Each row of a before or after table is a point. The points were changed in one or more steps. Then noise was added and the rows were shuffled. The steps act on columns, c1 being the first. Name the steps. A step turns or swaps two columns, mirrors them in a line or flattens them onto one, adds a multiple of one to another, or multiplies or shifts one. Angles are multiples of 10 degrees, from the lower column toward the higher: turns from -170 to 170, lines from 10 to 170 but not 90. Use the fewest steps. Two steps may share a column if one is a turn and the other turns, adds or multiplies; they go together, in the order done. Otherwise the lowest column goes first.

Before (9 x 2)
[[-44  49]
 [ 25  -4]
 [-20  27]
 [ 11 -24]
 [-39  30]
 [ 15 -20]
 [-11 -57]
 [-38  43]
 [ 49  10]]
After (9 x 2)
[[-62  -8]
 [-23  14]
 [ 37 -40]
 [ 16  52]
 [ 50 -53]
 [-23  20]
 [ 26 -18]
 [ 31 -39]
 [ -1  26]]
Steps: swap c1 and c2

Before (10 x 4)
[[ 45  24  66 -10]
 [ 22  42 -12 -10]
 [ 26  33  57 -40]
 [ 14 -15  13 -24]
 [  0  33 -36 -26]
 [ 35  23  30 -26]
 [  0  24 -27 -45]
 [-45  51 -69  -1]
 [-23  40  -4 -13]
 [-22  40 -15 -31]]
After (10 x 4)
[[ 43 -18  64 -12]
 [  0  -6 -33 -26]
 [-23   1 -15 -34]
 [-22  -1  -2 -12]
 [  1 -17 -26 -44]
 [ 16 -57   8 -23]
 [ 38 -20  31 -26]
 [-46  13 -68  -1]
 [ 24 -10  55 -40]
 [ 23   3 -13 -10]]
Steps: shift c2 by -40

Before (9 x 8)
[[ -4  19 -17 -46   7   3  29 -21]
 [ 18  53 -19 -34 -55  20 -20 -41]
 [ 41 -22  14  -8 -19 -20   4 -21]
 [ 28 -44  29 -26 -92  29 -57  25]
 [  2  21  11 -29 -28 -10 -36   2]
 [ 24 -12 -39 -30  29 -17   1 -33]
 [ 23  27  11 -17  12  26 -19 -35]
 [ -7 -22   1  -6 -29   0 -16 -25]
 [  7 -35  12 -53  28 -30   0 -46]]
After (9 x 8)
[[-12  35  14   8 -23  93   2 -19]
 [ 11  22   3   6  26   3 -10  -8]
 [  1 -21  12  14  29  37 -25   4]
 [  6 -16 -16  42  -8  15  23  -7]
 [-28  10 -38   5 -24  52  -2 -14]
 [-39  21  14 -22  28  49   4 -11]
 [ -7 -54 -18  55  56 -26 -12 -16]
 [-11  45  27  56  98 -48 -41  10]
 [-25 -24  11  47  -5 -50 -13 -13]]
Steps: turn c1 and c5 by 170 degrees; multiply c2 by -1; multiply c6 by 2.5; turn c4 and c6 by -150 degrees; multiply c7 by 0.7; multiply c8 by 0.4

Before (10 x 11)
[[ 34  38  26  -3  -6 -32   4 -12 -20  -6  -9]
 [ 17  23  34  10  21 -29 -11   0 -15  -5  11]
 [  7  -7  -6  23  -6  -1   8 -24  -1  20  39]
 [  5 -18   2   0 -25   5  14  44  30 -43 -11]
 [  5   7   7  18  10  13  28   1   5  26  13]
 [-11 -19  -4 -12  -4 -13  22   2  15   4   8]
 [ -1 -24  22   8 -10  13  14 -10   2  12   7]
 [  6 -17  -8  24  11  -2  12 -14  -5  13  -4]
 [ 52  22  34   4  30 -25  18 -17 -24  -5  13]
 [ 10 -22  -1 -11 -18   6  14  53  -6 -15  -5]]
After (10 x 11)
[[ -6  10   0  17 -20   6   6  53 -21   8  -6]
 [ 43  10  23  -7   4 -29 -10   0  25   9  12]
 [-17 -12  -3   9   3 -13  18   1 -22 -10   8]
 [ 16  -7   6 -30   4  11  42   3   6 -12  12]
 [-19 -26   1  23 -22   3   2  44 -23  36 -11]
 [ 96  20  24   1 -11 -24  19 -18  25   5  13]
 [ 35  13  18   5 -25 -31   2 -12  40   3  -9]
 [-10   2  16 -12  -8  12  20 -10 -25  -8   8]
 [ 20   8  -5 -28   7  -3  27 -14 -15  -1  -3]
 [  2   2  -5 -30  -9  -1  23 -24  -7  -6  39]]
Steps: turn c1 and c5 by -40 degrees; multiply c1 by 1.6; turn c2 and c9 by 100 degrees; multiply c3 by 0.7; turn c4 and c10 by 150 degrees; add -0.5 times c4 to c7

Before (12 x 14)
[[ 21 -20  20  36  -4  23  -9 -24  28 -15 -69  22  19 -22]
 [ 20   3  18  -9  22  25 -28  24  13   4  -2  -9  -9  -1]
 [ 19 -10  10 -12  -7 -10  -2   7  -7  28  17  -7  28  -3]
 [ 17 -22  13  -8  -3   3 -31 -35   9   7 -67 -11  -6 -32]
 [  2  25 -49  26  17   5  -6   3  -7  18   0 -16  22 -20]
 [ 14 -14   6  34  19  -5 -50  74 -12 -28  25  39 -18 -58]
 [ 22  39  -2  22  18  -7   2 -35 -25 -41  34  -9  12 -42]
 [-68 -26  31  -8  29  -9  10 -25 -11 -26   8   7 -42   1]
 [-95  46  -3 -22  11  -4 -14 -31 -20 -56  35  28 -13 -17]
 [ 27 -17  26  54 -21  19 -49 -13  -6  27  17  10  -8   4]
 [ -3   9 -33  -6  18  -9  -6  14 -18 -29 -72  40 -20   0]
 [-49  68  27  15 -19 -12   5 -33   0   5  11 -17 -12  -9]]
After (12 x 14)
[[-29 -10  11  26  23 -12 -13  -5  28   0 -17 -29 -11   3]
 [-32  17 -58   3  -6  -5   5 -46  27 -24  -3   2  39 -27]
 [ 64  29   6  56  26 -25   3 -37 -18 -27  26  18 -32   0]
 [-15  -9 -63  -9  -8   9 -20 -40  21 -17   6 -28  -6 -33]
 [  6  32 -75  31  15   8 -12  11 -18   9 -36  50 -15  -1]
 [ 50   1   8  -1 -20 -16   5 -25  -2  65  39 -18   7  -9]
 [ 84  54  21  10  13 -40 -22   8  -7  47  38  37 -25 -17]
 [-15  26  47  54  21   6 -52  11  17  -9 -66  25  21 -54]
 [ -7 -29  16 -35   3  13  -7  -2  -3 -12   1  -3  10  -2]
 [-35 -28  18  20 -23  -3 -41 -15  22 -11  18  -5  35   4]
 [-15  37  13  25  13  22 -12  15 -21  39  42   1  22 -38]
 [ -5 -12 -14  14  14  -5  -8  54   5  25  -1 -15  36 -17]]
Steps: turn c1 and c6 by 150 degrees; turn c2 and c10 by 90 degrees; turn c8 and c11 by -70 degrees; turn c3 and c8 by -70 degrees; turn c4 and c13 by 50 degrees; add 1 times c5 to c4; turn c7 and c9 by -30 degrees; add -0.7 times c9 to c12

Before (12 x 20)
[[ -7  12   9 -28   4  -6  30   1 -25 -18   7 -20  -4  12  -1 -36 -16   6
  -22 -22]
 [-11 -17 -15   4  25   7  12 -15 -13  10   7  17  -7  15  -6   5   4  11
   17  -8]
 [ 32  -3   6 -20  15  -4  14 -16  -2  17 -18   2  -7  27  -8   2  -8 -24
  -21 -21]
 [  0 -15   3  40  -9   1  28  23 -14  19  40 -14 -10  23   6  -3   0  13
   -5   6]
 [-12  50   7 -17  11  -5  25  -6 -15  15  -8   9  -4   2   1   5  -4  -2
   18 -25]
 [-12   8   9 -13  22  81  29  -8  -5   9   4   2  11   2   4 -11  -1   9
   24  -9]
 [ 24 -10   3 -29  25  -3  25 -17 -18  20  -7  11  -8  15  95 -16 -15 -12
   28 -13]
 [-12 -18   0 -27   1  -6  32   5  -6 -69  -9 -13   2   6  -3   2   6  -4
    0  13]
 [ -1 -19   2   5   4   2 -12 -14  -6   2   5  16  15   1  -2   5   9  -5
   17   0]
 [ -6 -17   4 -28  16   1  31   0 -11  20 -16  16  20  19  -7 -24 -18  16
   28  19]
 [ -7 -10  -9  11   0   5  20   3 -13  21 -17   9  -7   6   8 -13   7   3
   21  12]
 [  7  32   0   4  21  -6 -20 -17 -17   4  10  18  11   1  15 -19  -7  14
   18  34]]
After (12 x 20)
[[-19 -19   5  -6  -7   2  31 -37 -11  21 -16  33  20 -23  -4 -28  -5  15
   43  18]
 [  1  12   7 -10 -14  86  28 -34  -4   5  -1   8  12 -13  12 -11 -12   8
   34 -10]
 [  9 -18   2  16  -4   1 -13 -33  -8   1   2   8  14  -2   0   6  -4  -4
   17  -1]
 [-11  34  -1  16 -10  -5 -21 -34 -18   3  10   8  11 -11  19 -21   6  12
   16  36]
 [ -4  47   7  -2  -7  -3  26 -27 -15  15  -9  18  -7  -7   3   4  -9  -5
   23 -24]
 [-14  14   9 -35   2  -7  29  33 -25 -15   4   7  -4 -12  -4 -37  -6   6
  -34 -21]
 [  2 -12  -7  14   7   5  20 -25 -13  21 -16   0  -6  -6   4 -12  -8   1
   33  11]
 [  5 -17 -17  14 -19   6  12 -34 -13  10  12   8  -7 -26   4   5 -11  11
   17  -8]
 [-14  -9   4 -10  32  -1  21 -49 -17  20  -6  28  -8 -24  93 -15  24 -11
   32 -15]
 [ -5  -2   6 -11  -3  -4  15  13  -3  17 -17  17  -4 -31  -6   0  32 -22
  -38 -23]
 [ -1 -16   2  14  18   2  30  24 -14  18  38 -40 -10 -16  -4  -2   5  13
    7   4]
 [  6 -18   0 -28  -1  -5  34   3  -4 -70  -9  14   4  -7  -7   1 -13  -5
    2  14]]
Steps: swap c1 and c17; turn c4 and c12 by -50 degrees; turn c5 and c14 by -150 degrees; turn c5 and c15 by -30 degrees; multiply c19 by 2; turn c8 and c19 by 40 degrees

Before (14 x 48)
[[-13   9  17  33  28 -21  22  13  28   9 -20 -11 -19 -11 -34 -15  28  -5
   30  -5   8 -19 -14   2  -5 -25 -24  -4   7  16  24 -23  42   5 -21  28
   23 -22  43  52  20 -14 -19  -4 -15 -33 -17  11]
 [ 78  52  34 -35 -23 -30 -17 -42 -30  54 -17  11 -14 -47 -29   8 -18 -43
  -21  31  60 -33  38 -19  38 -17  18 -18 -33  37   6  19 -20 -19  11  22
    5  32   5 -24 -18 -20  19 -81  12 -43  53   2]
 [ 55  35  14 -32  23  12 -16 -37  21 -31  14  30 -32   8  17  24 -15   0
    1 -12  57 -43  29  -3  32 -34  -7   4   4  39  28  25  36 -35 -12  42
   39  -7  -9  36 -50 -23 -27  -8 -11 -22  51   1]
 [  3  19 -28 -18 -35 -38   4  -4 -32  27  27  31  -9 -30  -9  -5  45  36
   16  57  43   3   0  36 -32 -37 -12   9  12 -16  22  14  36  52   1  62
   21 -12 -12 -11  10  27  58 -48 -15 -11  47  59]
 [ -2  24 -40  46  25  10 -13  22 -30  26 -22 -12  30 -36 -42 -25  18  29
  -32  26 -14  26 -17 -50  30  39   6   1  -8   3 -31  18  -8 -16 -42  -2
   32  32 -22 -15  38   7  59   2  54  34 -11  18]
 [ -4  56  31  -8  35  -5  19 -22 -19  35  62  40  27 -14  -3  26   5   3
   43  29  62   8  33 -23 -26 -14 -18 -38 -53 -35  -5 -14  20 -31  -3 -11
  -28   6  64  49 -21 -22  43 -26 -25 -17   0  57]
 [ -7 -16  10  15  -3 -32  27  28  23   4  47   0 -25 -42  19 -35  61 -29
    4 -25  65  16  43  -1  54  39  26  24 -20 -39  20 -48 -24   9  12   7
  -32   6  30  19  26 -24  -8   4  -6 -23 -34   1]
 [ 54 -18  -8  19 -26   0   3  29  25 -26   9  28  24  -9 -26 -43  -9  29
    6  44  65  42 -32 -50 -15   3 -39  43  21  41 -30  22   8 -31  19   0
    7 -15   0  51 -13  -3  55 -38  10  -8  -1  34]
 [ 60 -26   0 -31 -25 -15 -15  29   9 -18   7  18  17 -14 -14  21  -2 -46
  -14  18  10 -17  26   9 -27 -43 -11  -9 -20 -35   7  -7  53  -9 -23 -22
   23  64  42  16  14 -30 -18 -26  56   6 -33 -12]
 [ 38 -14  12 -20 -19 -44  -9 -17 -21  29  40  30 -20 -35  21  33 -16 -32
   21  10  -2 -35 -45   6  47  33  19   3  26 -34  28  -6  24 -21 -37 -18
  -25  -7  62  29 -34  19  30   4 -24  15 -27  42]
 [ 26 -19 -37  13 -30  25 -18  -6 -39   1 -16   0 -56  27 -46 -12  -5   8
   32 -21  -9  20 -37  20 -27 -36   1  13   8 -29 -58  -7  21  21  11  42
   15   8  27  58  13  22 -23   3  35   5 -23  55]
 [ 48  31  36  22  37 -38 -50 -23   7 -16  52  48  -8 -58  28  33  26  41
  -30   4  41 -13  34 -31  38 -22  21  25 -29  34  17  20   0 -25 -54  -5
   60 -25 -26  -7  36 -60 -31  10  -8 -26  31  -5]
 [ 23  45   7 -39   0   4  30 -52   6 -37  -1 -17   5  -2 -37   3   4  34
   27  31   8   9 -14  -5 -10   5 -33 -35 -15  13  -1 -24  41  49  12 -26
  -17  10  62  -9  -9 -20 -30 -60  43  32  -4  -1]
 [ 16 -28   0  28 -13  -6  23  33  42  -3 -27  11  24 -45  13  10  17  43
   23  -7  35 -12  38   2 -22 -45   9 -10 -13 -22 -51 -61  25   9  15  58
    1  50 -10 -23 -11  23   1  -7  -1  -2  47  14]]
After (14 x 48)
[[-98  55  35 -24 -17 -12 -16   7 -34  58 -16  16 -15   5  56  10 -25   8
  -20  26  60 -29  39   8  30 -16  22 -15 -29  36   7  24 -15 -16   8 -23
    4  35   8 -31 -14 -19  -9 -80  10 -41  60   0]
 [-76 -21  -2 -29 -30  -8 -12 -33   9 -14   8  17  16   5 -14  21  -3  26
  -18  23   9 -18  30  -1 -16 -45  -3  -7 -25 -30  11  -7  52 -13 -26  22
   20  64  42  12  16 -35  10 -27  57   5 -27 -15]
 [-16  31  37  30  35 -16 -49  35  10 -15  51  45  -8 -10   2  32  24 -70
  -28   5  42 -14  36  39  50 -24  27  23 -24  31  22  22   1 -24 -56  -6
   60 -27 -23 -12  33 -63 -17  11  -8 -24  31  -5]
 [ 20  24 -41  53  29   6 -13 -43 -32  31 -26 -15  31 -10   9 -30  19 -34
  -30  27 -11  26 -17  50   9  41   5  -2 -10   6 -32  17 -12 -16 -40 -15
   32  27 -19 -14  38   7   2   5  53  30 -11  24]
 [-55 -13   8 -15 -14 -13 -10  26 -20  25  40  28 -23   4   1  31 -20  20
   23  17  -5 -36 -44   3  35  35  20   3  27 -33  29  -7  20 -20 -43  19
  -26 -12  58  31 -35  20 -11   5 -25  14 -25  43]
 [-53  35  13 -33  24   0 -15  36  20 -25  16  26 -30   9  18  22 -12 -30
   -5 -18  50 -49  23 -10  37 -35 -11   5   3  38  32  30  36 -35 -10 -38
   32 -11 -10  36 -50 -20 -14 -10 -14 -20  49   2]
 [ -6 -16  11  22  -4 -20  28  -3  19   7  47  -1 -26  -1 -35 -39  53  32
    7 -21  60  23  37  -2  51  42  24  28 -18 -38  23 -45 -26  13  12   0
  -35   6  37  18  27 -30 -17   2 -10 -25 -32   3]
 [-16 -25 -34  17 -36  12 -17 -32 -35   3 -18  -2 -56  -2  33 -15   1 -20
   35 -20 -10  21 -38 -30 -23 -33  -1  15   5 -20 -59  -9  24  19  11 -31
   16   5  26  59  10  18   4   2  38   4 -28  56]
 [  3  55  34  -4  30  -7  22  10 -18  38  59  38  23  -9  19  25   2   2
   50  33  63  13  35  25 -32 -10 -13 -43 -53 -30  -2 -12  24 -30  -5   8
  -28   6  64  51 -16 -20  11 -23 -27 -19   5  58]
 [ -1  49   5 -32  -4   3  29  -1  10 -31  -5 -16   5   4  62   7   7 -44
   31  33   1   6 -12  11   2   6 -41 -36 -12  12   0 -31  43  49  15  27
  -12  14  61 -10 -12 -21  -4 -57  42  32  -2   6]
 [-21 -17  -2  23 -27   4   5 -41  25 -25   8  34  24  -4  -6 -43  -7 -56
    7  46  61  43 -31  50 -31   6 -42  45  20  39 -24  25   8 -32  29 -16
    2 -19   2  49 -15   0   9 -36   3  -6  -5  28]
 [  9 -30   4  38 -17  -5  19 -11  43   2 -29   6  23   0 -33  11  14 -60
   21  -9  33 -15  36 -19 -20 -49   8 -11 -22 -21 -53 -61  25   6  17 -54
    0  48 -16 -19   3  27   8 -10  -3   0  45  10]
 [ 18  26 -25 -17 -36 -17   1  -5 -31  27  23  33 -12   6  10  -8  48 -47
   16  58  44   6  -4 -56 -50 -42 -12  11   9 -11  25   7  38  51   3 -44
   21 -13  -9 -11   9  24  17 -43 -20 -10  50  62]
 [ 13  11  16  36  26  -6  23 -33  24   8 -19 -12 -14  -4  12 -15  26  13
   31  -6   9 -23 -15 -11   0 -24 -23 -15   9  16  18 -21  39   1 -25 -23
   17 -21  43  51  21 -12   5  -5 -16 -34 -21  10]]
Steps: multiply c18 by 1.3; turn c1 and c18 by -150 degrees; flatten c4 and c14 onto the line at 170 degrees; multiply c6 by 0.4; turn c8 and c15 by -130 degrees; turn c24 and c36 by 160 degrees; flatten c25 and c43 onto the line at 160 degrees

Before (13 x 64)
[[ -6  -2 -19  10  -4   5   6 -10   9   7  10  -4 -12 -15 -10 -22  -8   9
  -16 -11 -16   5  16  -4 -11  -1   5   5  -4 -11   3 -34   0  12   5   9
    3 -10 -10  -4  15  -1   2  24  -7 -19   1  11  11  -2  21   2  -7  -2
    1  10   2   4  14   0  -7  18   4 -30]
 [  2  -1  20 -10  -4  -3  -2   0  -5  -3  -8   8  -5 -20   6   1  -6   3
   -2   7   6   0  -7  -3  10   0 -15   8  11  16   4  -7  -8  -5  -5  -5
  -19   7   3  -9  -4  16  16 -12  -8   0  -8   6 -12   2   4 -20  -9 -12
   -7  -3   2   4  -5  13 -12 -10  13   8]
 [-12  -1  19   7  -9 -13  -1  -7   6  12  -5   0  18  -6  15  -8   5   8
   -7  10  -4  -1 -13 -12  -4  -9 -29  -1   6  22   9   3   5 -11  -7  -9
  -14   0  12   0  -5   9   8   3  -7  -8 -12  16  -1  -4  -3  -5   4  -4
   -6  -9  10   4 -10  -1  -8  -7   8  13]
 [ -3   3  -6   6   0  15   9   2  15 -10  -1 -26  -7   8  -3   7  12   9
   19  -3   9 -14   2   5 -19  20   7 -15 -16  -8  -1   1   8  -5 -14   8
    5  -8  -2 -12  17 -16  -7  -5  18  -2   3   6  32 -14  -1  13   0 -16
    3   0   8  -6   3  11   1 -11 -10   4]
 [ -1   0 -16  12   5  14  -1  -9  13   9   1  -9 -10   3   1  -4  -8  17
  -17  -1 -26  -3  10   7  -2  -8   7   3 -12 -10  -4 -10  -4  17  19   4
    2 -22 -22   2  13  -3  -2  17  -3 -13   6  19  -9  -6  15   8 -30   4
    0   2  18  15  16   1  -7  22   8 -15]
 [  5 -11  25  -2  -8 -10  16  12  -6   9   0  10   3 -17  20   3   7   3
   -5   2  -4   5 -20  -5   0   1 -21  -2   1   8  13   6 -12 -15  -5  -5
  -18  -8   5  -4  -2  -1  28  -5   6  -2  -8   5  -8   2  -4   1   2  -6
  -15   7   3  -9  -8   1 -15   6   1   0]
 [  1 -20  21 -11  -3 -16   7  -2  -3   1 -16  11  -9   2   8  -9   1   6
   -2  10  -1  -6 -12  -7   4  -5 -21  -3   1  25  11   2 -17   4  -8  -9
  -14  11  10   1 -12  12  15   3  -1   7 -16  -3 -19  -4   4   0   7   1
    2   2  11   2 -16  -4 -16  -2  10 -12]
 [ -8  -4  21  10  -2  -6   2  -2  -3   0 -13  23  -5  -8  20 -10   0  -8
    0  11  12   6 -15  -3  -3  -9 -25   9   5  20   6   5   0 -11   5   6
   -4  11  -3  -3   3   4  19   1 -10   4  -3   1 -10 -14   2   3  -8 -14
    1   3   9   8  -3   1  -2  -1   2  -6]
 [  0 -10  11  -3 -22  -5   2  12 -11   2 -12  13  -2  -8   3  -4  -2   7
   -4  20  -1   5 -11  -3  -5   0 -23   0  -7  11  -8  -2  -9  -6 -11 -11
  -15   0   5   2  -7  11  16  15   1 -10 -12  12  -5  -4  -1 -18  -4 -28
   -4  16  11  10   2   3  -7  -2  -3  -5]
 [ -1   3   4   0   7  21   2   2   2 -11  -3 -29   6   3   2   5 -20   0
    9  -1  20  -1  -1   2 -16   7   8  -5 -31 -17  -5  -9   9  -5 -14  -1
   -8  -9  -6   0  19  -3  -5  11   9   1  -9   6  32  -8  -4  30   7 -13
    1 -19   2   2  16   4   7   3 -11  11]
 [-14 -17  20  -2 -10 -11  -1   2 -16   0  11  -4   3 -15   6  -8  -8  -6
   -6  14   1   3 -18  -4   7   1 -18   1   4  15  -2   4 -14  -4  -8   6
   -6  11   0  -8   7   3   7   2  -6  -6 -15   4  -6  -1  -1  -9  -3 -11
  -12   8  19  21 -14  -8  -6   5   9   5]
 [ -8  15  -1  -1   9  22   4 -10 -11 -21  -1 -20   3   5   8   1   4  24
    5  -9  -5  -4  11 -21 -11  19   0  -3 -25  -7   0   2   5  -1  -2  10
   -1 -12  -9   4   9 -16  -3   1   1   2  -8  14  30  -8  -6  23  11 -16
   -2   0   3  -6   0  15  -2   4 -19  12]
 [  3   7  -4   2  12  20   2  -3 -11 -19  -4 -34 -16   1  -3  -5  -6  13
    5  -1 -12 -11   3   8 -16   4  10  -7 -27  -9  -1   5   7 -20  -3   6
   -2  -8  -2   1  26 -19  -7  16  11 -13   2   7  40  -9   4  14   6  -8
    8  -7 -10 -10  11   3   5  -8 -19  18]]
After (13 x 64)
[[  3  -3  20   1  -5  -4  -2  -3  -4  -3  -9   7  -4 -19   5 -10  -5  -5
   -1 -53   6   1  -7  -2  11   0 -14   8  12  14   3  -7  -8  -5  -6  -4
  -21   6   5  -8  -2  17  16 -11  14   0  -7   8 -12   0   4 -18  -9 -10
   -7  -4   3   4  -5  14 -14 -12  13   9]
 [  5 -11  24  -8  -9   8  16  12  -6   9  -1  10   3 -16  20  -6   7  -9
   -4 -59  -3   6 -21  -6   0   1 -20  -2   1   8  12   5 -13 -15  -5  -5
  -17  -6   5  -4  -3   0  28  -5  37  -3  -7   5  -8   3  -2   2   1  -7
  -16  11   2  -9  -8   0 -16   6   1   1]
 [ -2   0 -16   8   5 -64  -2  -9  11   9   1  -9  -9   3   3  15  -7   5
  -18 -61 -25  -3  11   7  -3  -7   7   2 -13 -10  -5 -11  -3  17  19   4
    0 -23 -22   2  12  -1  -2  18 -13 -12   6  18 -10  -6  15   8 -27   3
   -1   3  17  16  16   1  -8  22   9 -15]
 [ -1   4   4 -15   6 -30   3   1   1 -11  -3 -29   7   3   2  -5 -21  19
    9 -61  20   0  -1   2 -16   6   7  -4 -32 -16  -5 -10   9  -5 -15  -1
   -9  -8  -4   0  19  -5  -5   8  -3   2  -8   6  30  -8  -6  30   7 -12
    0 -30   1   2  16   3   7   3 -11  11]
 [-12   0  20  19  -9  -2  -1  -8   6  13  -4  -2  19  -6  15  15   4 -17
   -6 -50  -2  -2 -14 -11  -3  -9 -30   0   7  22   8   5   5 -11  -6  -8
  -14   0  12   1  -3  10   8   4  36  -9 -11  15   0  -5  -3  -5   4  -5
   -6 -15  10   4 -10   0  -7  -6   8  13]
 [ -3   4  -4 -21   1 -46   9   2  14 -10  -2 -25  -6   8  -4  -4  12   8
   20 -63  11 -16   1   4 -19  20   8 -14 -16  -8  -2   1   8  -6 -15   9
    5 -11  -1 -11  18 -16  -7  -4   7  -1   2   5  30 -15  -1  12  -1 -16
    4   1   9  -5   3  11   1 -11  -9   4]
 [ -7  -1 -18  58  -2 -32   6 -10  10   8  11  -3 -12 -15 -11  31  -9   0
  -16 -71 -17   4  16  -5 -11  -1   6   7  -3 -11   3 -33   1  12   4   8
    2 -10 -10  -5  14  -2   1  24 -15 -20   1  10  10  -2  20   2  -7  -1
    1  16   1   4  15  -2  -6  18   4 -31]
 [ -8  15   0  -3   8 -96   4  -8 -12 -21  -1 -19   3   6   8  -3   4   7
    4 -69  -4  -4  11 -20 -10  18   0  -4 -26  -9   0   3   4  -1  -1  12
   -1 -12 -10   3  11 -17  -2   0   1   2  -8  12  31  -9  -4  24  12 -15
   -1   0   2  -5   0  14  -2   6 -17  11]
 [  3   7  -4  14  13 -64   2  -2 -12 -18  -5 -33 -16   1  -2   5  -6  10
    5 -62 -12 -11   2   7 -16   4  11  -6 -26 -11   1   5   6 -20  -2   5
   -2  -7  -1   2  26 -18  -7  16  -3 -15   3   7  40 -10   4  12   6  -8
    9 -11 -10 -12  12   1   5  -8 -19  16]
 [  1 -20  20  28  -3   7   6   0  -3   1 -16  13  -9   3   9   0   1 -15
   -3 -51  -1  -5 -13  -8   5  -3 -22  -3   1  26  11   3 -13   4  -7 -10
  -14  11   9   2 -14  10  15   3  30   8 -17  -3 -20  -4   5  -2   6   1
    3   2  12   1 -15  -5 -15  -3  10 -12]
 [  0  -8  13  13 -22 -11   3  12  -9   2 -11  14  -3  -7   2   1  -1  -8
   -6 -39   0   6 -12  -1  -5   0 -24   1  -6  10  -9  -4  -9  -8 -11 -10
  -16   0   5   1  -7  12  16  14  36  -9 -10  12  -7  -5   0 -18  -4 -27
   -3  26  11   9   2   3  -7  -3  -2  -5]
 [-15 -17  19  23  -9  33  -1   3 -16   0  10  -4   3 -15   6   6  -8  -7
   -6 -46  -1   2 -19  -5   9   0 -17   2   6  16  -1   4 -15  -2  -7   6
   -5  12   0  -9   7   2   6   3  22  -5 -15   5  -5  -1  -1 -10  -2 -11
  -11  14  20  21 -15  -6  -4   6  10   3]
 [ -8  -4  21  25  -3  29   1  -2  -2  -1 -13  24  -5  -6  20  19   1  -2
   -1 -50  12   6 -15  -2  -4  -9 -25   9   6  19   6   6   0 -10   3   7
   -4  11  -2  -3   2   4  19   2  29   6  -3   1  -9 -14   2   2  -7 -14
    1   6   8   8  -4   0  -1  -2   3  -7]]
Steps: multiply c16 by 3; turn c4 and c16 by 110 degrees; turn c6 and c18 by 120 degrees; multiply c6 by 3; shift c20 by -60; add -1.5 times c27 to c45; multiply c56 by 1.6
